Each row of a before or after table is a point. One or more steps were done to the points. Then noise was added and the rows were shuffled. The steps act on columns, c1 being the first. What was done? A step turns or swaps two columns, mirrors them in a line or flattens them onto one, adds a multiple of one to another, or multiplies or shifts one. Angles are multiples of 10 degrees, from the lower column toward the higher: turns from -170 to 170, lines from 10 to 170 but not 90. Use the fewest steps. Two steps may share a column if one is a turn and the other turns, adds or multiplies; they go together, in the order done. Otherwise the lowest column goes first.

Before:
[[  1.7   0.6  -0.7]
 [  1.2  -5.0  -8.0]
 [ -2.6   0.7   3.6]
 [ -1.4   0.6   3.1]
 [ -4.7   2.8   3.7]
 [ -4.7   4.1  -5.6]
 [  3.7   4.5   5.6]
 [ -3.2  -1.4   6.2]
 [ -2.9   1.2   4.1]
 [  3.7  -2.0  -1.5]
 [ -6.4  -0.5   5.3]
 [  3.7   0.6 -10.3]]
After:
[[ 4.8  3.8  1.2]
 [ 2.5  1.8  0.7]
 [ 4.7  1.8  0.8]
 [-3.8  5.9  2.4]
 [ 2.9  2.4  1.1]
 [ 3.4  1.0  0.4]
 [-3.8 -2.8 -1.0]
 [ 6.3  1.4  0.5]
 [-1.7  0.4  0.1]
 [-3.7 -2.1 -0.9]
 [-1.4 -6.9 -2.5]
 [ 1.5  1.3  0.8]]
Steps: multiply c1 by -1; flatten c2 and c3 onto the line at 20 degrees

Before, 10 rows:
[[-3.4  0.5  2.6 -6.4]
 [ 1.6  2.9 -2.8 -0.6]
 [-3.8 -2.1  0.9  2.1]
 [ 3.4  2.0 -4.7  5.8]
 [ 6.1 -4.0 -2.0  3.1]
 [-5.3  4.6 -2.0 -7.8]
 [-3.9  2.6  2.6  5.0]
 [ 4.3  5.9 -3.3 -1.4]
 [ 5.0  1.0 -2.0 -0.3]
 [ 2.2 -4.6 -6.6  2.5]]
After, 10 rows:
[[ 4.8 -6.7 -4.7  4.1]
 [-0.1  1.3  2.2 -6.8]
 [ 4.4  1.6 -3.4  0.3]
 [-1.0  3.3  1.4  5.0]
 [ 9.1 -4.5 -1.0  3.3]
 [-0.9 -1.7  1.1  1.3]
 [ 6.2 -0.1 -5.5  7.5]
 [ 8.1  0.2 -1.9  0.7]
 [-2.2  3.9 -3.6 -6.6]
 [ 7.9  3.9 -5.3  0.1]]
Steps: shift c1 by 3.0; turn c2 and c3 by -20 degrees; add -0.3 times c3 to c4

Before (10 x 6):
[[ 3.2 -7.0  4.3 -4.1  1.8 -4.8]
 [-1.4  0.6 -1.2  9.1  4.5 -5.0]
 [ 2.7 -7.0 -2.8 -0.8 -2.1 -5.3]
 [-2.5  0.7 -1.7 -4.2  1.7 -2.4]
 [ 4.8  1.1 -3.5 -1.0  1.6 -4.9]
 [-1.0  0.9  7.0 10.7 -1.3 -2.3]
 [-2.5 -0.1 -0.9 -4.9  4.3  0.7]
 [ 0.0 -1.1 -3.4 -3.3  5.0  0.9]
 [-2.4 -0.3 -2.1  4.0  3.8  1.9]
 [-1.2  1.8  1.8 -4.3 -0.8  9.5]]
After, 10 rows:
[[-1.2  0.5  6.9 10.4 -2.4  1.2]
 [-2.3 -0.2 -0.7 -4.8  0.6 -4.1]
 [-1.2  1.8  1.7 -4.3  9.4  0.8]
 [-2.4  0.7 -1.6 -4.4 -2.6 -1.8]
 [ 3.3 -6.9  4.4 -4.0 -4.8 -1.9]
 [-0.2 -1.1 -3.5 -3.4  1.0 -5.1]
 [ 2.7 -7.0 -2.7 -0.8 -5.3  2.2]
 [-1.2  0.6 -1.1  9.0 -4.9 -4.4]
 [-2.4 -0.4 -2.1  3.7  2.2 -3.8]
 [ 4.7  1.0 -3.4 -1.1 -4.8 -1.7]]
Steps: turn c5 and c6 by -90 degrees
